Rows are points. The points of each table are mixes of a few directions, plus a little noise. Count the directions of each table, and those that both share. Where both have some left over, give the other angles between the two spaces (their principal angles), to ten degrees, smallest first.
In the rows, zero is written as 128.

First:
[[120  95]
 [120  95]
 [128 128]
 [144 193]]
Second:
[[140 175]
 [120  96]
 [131 138]
 [137 162]
 [113  68]]
Directions: first 1, second 1, shared 1

First (6 x 3):
[[119 112 141]
 [160 183  83]
 [ 98  78 169]
 [110  98 152]
 [133 137 121]
 [147 159 102]]
Second, 5 rows:
[[108  94 156]
 [146 156 104]
 [119 112 142]
 [160 182  84]
 [109  96 155]]
Directions: first 1, second 1, shared 1

First:
[[ 64 124  75 127]
 [136 121 140 129]
 [173 151 131 131]
 [ 49 115 101 121]
 [146 136 152 125]
 [179 146 169 126]
 [149 103 127 138]]
Second, 7 rows:
[[183 112 155 137]
 [102 131  89 130]
 [147  84 167 134]
 [ 53 115 102 122]
 [128 112  98 138]
 [135 152 156 118]
 [149 191 128 118]]
Directions: first 3, second 3, shared 3

First, 9 rows:
[[111 123 107 112 112 154]
 [143 133 147 141 143 105]
 [147 135 151 145 146  99]
 [169 143 179 167 167  63]
 [104 119  98 105 105 166]
 [ 94 116  86  96  95 181]
 [119 125 117 120 119 141]
 [ 99 117  92 101 100 173]
 [166 141 175 163 165  68]]
Second, 6 rows:
[[ 90 115  81  93  92 187]
 [100 118  94 103 101 171]
 [157 138 164 155 156  82]
 [163 141 172 160 162  73]
 [138 132 140 137 137 113]
 [119 125 117 120 120 141]]
Directions: first 1, second 1, shared 1

First (9 x 8):
[[110 119  86  70 131 149 117 128]
 [154 150 188 213 129  94 168 143]
 [136 150 144 156 136 112 176 156]
 [102 106  66  41 127 163  89 114]
 [116 124  99  89 131 142 126 132]
 [142 132 163 175 124 112 129 123]
 [122 102 118 108 117 143  70  92]
 [145 144 168 184 129 105 156 139]
 [125 125 121 117 128 132 122 126]]
Second (7 x 8):
[[136 121 163 114 131 142 101 142]
 [132 128 145 128 130 130 124 137]
 [ 69  87  78 116 151  73 137 112]
 [167 158 148  82 149 134  75 114]
 [108  93 152 158  96 164 143 157]
 [170 202  92 170 133  99 196 108]
 [115 106 117 127 107 154 121 126]]
Directions: first 2, second 4, shared 1; angles 70

First:
[[101 128 121 117 138 143 125 156]
 [120 128 126 125 132 132 127 136]
 [215 128 151 164  94  80 136  36]
 [173 128 140 146 110 103 132  81]
 [107 128 123 120 135 140 126 151]
 [122 129 127 126 130 131 127 135]
 [ 73 128 113 106 149 158 123 185]
 [ 46 128 106  95 160 173 121 214]
 [189 128 145 153 105  94 134  64]
 [133 128 129 130 126 125 128 123]]
Second:
[[118  97 125 106 131 125 159 182]
 [143 149 135 153 124 129  79  63]
 [167 108 127 144 124 124 107  62]
 [124 119 146  92 148 128 165 147]
 [127  59 133 100 134 117 137 183]
 [134 122 118 124 127 129 160 137]
 [ 92 205 116 161 112 139 101 136]
 [114 195 154 122 143 137 120  93]
 [153  60 109 113 126 121 182 157]
 [109 166 118 166 109 131  69 120]]
Directions: first 1, second 4, shared 0; angles 30

First (7 x 9):
[[123 162 172 139 133 171 157 144 168]
 [133 100 125 129 129 109 109 127 113]
 [122 168 144 130 129 161 158 135 156]
 [126 143  74 111 118 110 131 110 107]
 [127 134 104 120 124 120 129 120 118]
 [120 179 134 126 127 163 164 132 157]
 [146  11 143 141 136  61  50 130  77]]
Second:
[[122 162 145 156 151 152 147 130 142]
 [165 131 172 100 138 131 145 142 126]
 [109 134 124 168 146 135 122 124 132]
 [185  88 201 110 158 107 120 148 102]
 [ 58 157  26 138  78 139 124 101 150]
 [113  97  75  97  83 103 104 117 117]
 [144 127 153 127 141 129 133 135 126]]
Directions: first 2, second 3, shared 1; angles 40

First (9 x 11):
[[184 103 153  36 184 142 115 167 117 129 175]
 [ 44 127  84 234  64  89 149  95 133 132  65]
 [160 135 136  91 144 137 141 131 141 127 151]
 [124 164 141 164 112 150 110 106 129 121 118]
 [139 144 135 127 127 138 130 120 135 125 133]
 [139  99 125  90 149 117 135 151 123 132 142]
 [107 155 142 179 109 147  92 111 114 122 108]
 [ 94  98 123 150 125 114  99 144  99 132 109]
 [160 125 114  81 139 116 182 127 162 130 151]]
Second, 10 rows:
[[122 112 116 121 128 113 142 134 131 131 126]
 [127 119 163 127 151 154  53 154  80 125 131]
 [100  35 147  94 179 116  34 208  39 137 128]
 [140 165 140 143 118 149 127 107 140 121 130]
 [138 160 116 140 108 129 170  97 165 125 128]
 [143 176 125 146 106 141 162  91 165 122 129]
 [143 176 133 146 110 147 148  94 156 121 129]
 [137 157 131 139 117 139 140 108 145 124 129]
 [ 98  39  88  93 144  67 155 173 113 145 122]
 [131 140 121 132 118 126 150 115 145 127 127]]
Directions: first 3, second 2, shared 2

First:
[[132 139  81 138 148 139  41 105 164 205 140 143]
 [125 154 128  86 169 117  46 111 146 162 118 131]
 [121 155 156  70 169 107  74 119 130 127 107 123]
 [133 106 110 173  94 144 176 137 124 124 143 131]
 [131 117 121 147 112 134 153 133 124 123 135 129]
 [117 161 179  47 176  97  83 124 120 102  97 118]
 [130 127 113 139 129 133 114 124 137 148 134 133]
 [127 111 150 143 100 128 208 147 103  75 127 120]
 [134 105 103 180  92 146 173 135 127 131 147 133]
 [129 105 139 159  92 134 214 146 105  83 133 123]]
Second:
[[136 137 135 129 125 135 141 112 140 120 141 130]
 [122  59 138 128 135 137  51 179  81 155 119 125]
 [157 151 133 121 126 158  80 106 130 122 157 126]
 [119 167 128 107 153 107 143  89 176 142 124 137]
 [155 153 126 146  96 156 158 114 123  89 156 122]
 [114 100 169 109 167 116 132  96 180 158 138 150]
 [151 137 118 145  98 154 123 138  98 100 143 117]
 [138 111 113 164  82 146 162 169  73  89 129 112]
 [ 61 139  93 104 171  41 163 150 151 180  46 133]]
Directions: first 2, second 4, shared 1; angles 80

First (9 x 14):
[[191 120 148 144 121 119  94 124  96 141 111 161 138 111]
 [118 192 133 176 129 129  70 155 118 132  91 126 148 133]
 [ 57 132  99 109 129 124  95 180 178 107  91 103 126 139]
 [103 146 130 131 118 165 137  81 134 130 168 101 113 178]
 [147 133 131 112 114 177 170 137 110 124 147 120 107 110]
 [117 165 111 136 129 139 118 132 131 116 117 118 129 124]
 [151 105 115 113 135 107 138 100 131 120 133 141 127 115]
 [146  58 158 112 134  99 170 109 121 153 163 147 129 131]
 [119 105 127 119 145  95 160 133 136 130 133 135 135 110]]
Second, 9 rows:
[[154 101 134 107 155  99 239 228  98 132 117 155 139   7]
 [117 140 125 137 116 140  81  84 141 126 133 117 123 179]
 [134 122 129 123 133 122 152 150 122 128 126 134 130 103]
 [129 127 129 128 128 127 131 131 128 128 128 129 129 125]
 [117 139 126 137 117 139  82  86 141 127 132 117 124 178]
 [120 135 126 134 120 136  95  98 137 126 131 120 125 164]
 [131 126 128 126 130 126 138 137 126 129 127 131 129 116]
 [116 139 125 137 117 141  79  85 141 126 133 116 123 180]
 [134 121 129 122 134 121 155 153 121 129 125 135 131  99]]
Directions: first 6, second 1, shared 1
